Rows are points. Each copy is the shape, with its points in the same order, turned, moved and blurred by noise. Some copies are also mirrored. Which?

Shape (7 x 3):
[[-0.38 -0.17  0.24]
 [-0.10 -0.46  0.25]
 [-0.37 -0.48 -0.07]
 [-0.35  0.86  0.10]
 [-0.44 -0.41  0.20]
 [ 0.03  0.60 -0.24]
 [-0.17 -0.47  0.30]]
Copy 1 (7 x 3):
[[ 0.21 -0.33 -0.18]
 [-0.12 -0.40  0.02]
 [-0.18 -0.40 -0.39]
 [ 0.84  0.47 -0.31]
 [ 0.04 -0.53 -0.24]
 [ 0.31  0.64 -0.27]
 [-0.09 -0.45  0.03]]
Copy 1 is: mirrored
Copy 2:
[[-0.17 -0.36  0.09]
 [ 0.15 -0.54  0.21]
 [ 0.03 -0.63 -0.18]
 [-0.51  0.59 -0.09]
 [-0.13 -0.63  0.03]
 [ 0.02  0.56 -0.27]
 [ 0.10 -0.55  0.24]]
Copy 2 is: only turned
Copy 3, 7 rows:
[[-0.43  0.04  0.20]
 [-0.17 -0.12  0.39]
 [-0.28 -0.40  0.15]
 [-0.35  0.84 -0.49]
 [-0.47 -0.09  0.24]
 [ 0.05  0.57 -0.50]
 [-0.24 -0.08  0.47]]
Copy 3 is: only turned
Copy 4 (7 x 3):
[[ 0.24  0.28  0.03]
 [ 0.27 -0.06  0.23]
 [ 0.48  0.00 -0.12]
 [-0.54  0.81 -0.46]
 [ 0.47  0.19  0.08]
 [-0.54  0.23 -0.57]
 [ 0.32  0.02  0.26]]
Copy 4 is: mirrored

Shape:
[[ 0.25  0.59  0.36  0.25  0.86 -0.09]
 [ 0.20  0.76  0.32 -0.13  0.28 -0.03]
 [-0.02 -0.33 -0.59  0.21  0.22  0.17]
 [-0.33 -0.11 -0.44  0.12 -0.01  0.02]
 [ 0.30  0.20  0.40 -0.32  0.53 -0.02]
 [ 0.16  0.33 -0.07  0.38  0.22 -0.62]
 [ 0.60  0.74  0.23 -0.17  0.38  0.11]
 [-0.18 -0.16 -0.41 -0.11 -0.31  0.39]
 [ 0.44  0.22 -0.26 -0.47 -0.11  0.63]
 [ 0.21 -0.20 -0.13  0.27 -0.28  0.20]
 [-0.05 -0.42 -0.68  0.11 -0.34 -0.55]
 [-0.20 -0.22  0.03  0.48  0.19 -0.45]]
Copy 1:
[[ 0.10  0.66  0.75 -0.51  0.46 -0.26]
 [-0.17  0.61  0.52 -0.59 -0.08 -0.33]
 [ 0.27  0.19 -0.33  0.24  0.01  0.42]
 [-0.07  0.03 -0.38  0.09 -0.01  0.01]
 [ 0.26  0.35  0.47 -0.77  0.04  0.01]
 [ 0.23  0.55  0.15 -0.02  0.07 -0.74]
 [-0.03  0.97  0.56 -0.54 -0.25 -0.06]
 [-0.14  0.03 -0.39  0.12 -0.48  0.43]
 [-0.19  0.61  0.02 -0.41 -0.60  0.67]
 [ 0.25  0.09  0.15  0.22 -0.48  0.14]
 [ 0.47  0.17 -0.78  0.20 -0.27 -0.29]
 [ 0.39 -0.08  0.07  0.19  0.21 -0.43]]
Copy 1 is: only turned
Copy 2:
[[-0.21  0.69  0.60 -0.42  0.17 -0.58]
 [-0.07  0.81  0.44  0.05 -0.19 -0.27]
 [ 0.05 -0.20 -0.33 -0.30  0.36  0.15]
 [-0.16 -0.21 -0.23  0.03  0.10  0.18]
 [ 0.30  0.54  0.51  0.11  0.25 -0.39]
 [-0.33  0.28 -0.18 -0.10 -0.13 -0.70]
 [ 0.23  1.02  0.32 -0.16 -0.10 -0.28]
 [ 0.20 -0.16 -0.20  0.11 -0.08  0.51]
 [ 0.65  0.59 -0.04  0.01 -0.02  0.50]
 [ 0.39 -0.15 -0.17 -0.21 -0.27  0.02]
 [-0.03 -0.35 -0.85  0.25  0.03 -0.21]
 [-0.25 -0.35 -0.04 -0.07  0.02 -0.57]]
Copy 2 is: mirrored
Copy 3:
[[ 0.05  0.67  0.43  0.27  0.75  0.40]
 [ 0.25  0.82  0.27  0.11  0.15  0.32]
 [-0.21 -0.30 -0.59  0.25  0.32  0.05]
 [-0.05 -0.26 -0.46  0.39 -0.02  0.33]
 [ 0.20  0.36  0.43 -0.24  0.37  0.10]
 [ 0.61  0.14 -0.02  0.65  0.46  0.31]
 [ 0.23  0.97  0.17 -0.06  0.37  0.02]
 [-0.20 -0.14 -0.47  0.12 -0.36 -0.03]
 [-0.14  0.52 -0.38 -0.33 -0.17 -0.25]
 [-0.01 -0.04 -0.24  0.46 -0.12 -0.34]
 [ 0.64 -0.62 -0.64  0.44  0.00 -0.01]
 [ 0.26 -0.39  0.12  0.70  0.32  0.29]]
Copy 3 is: mirrored
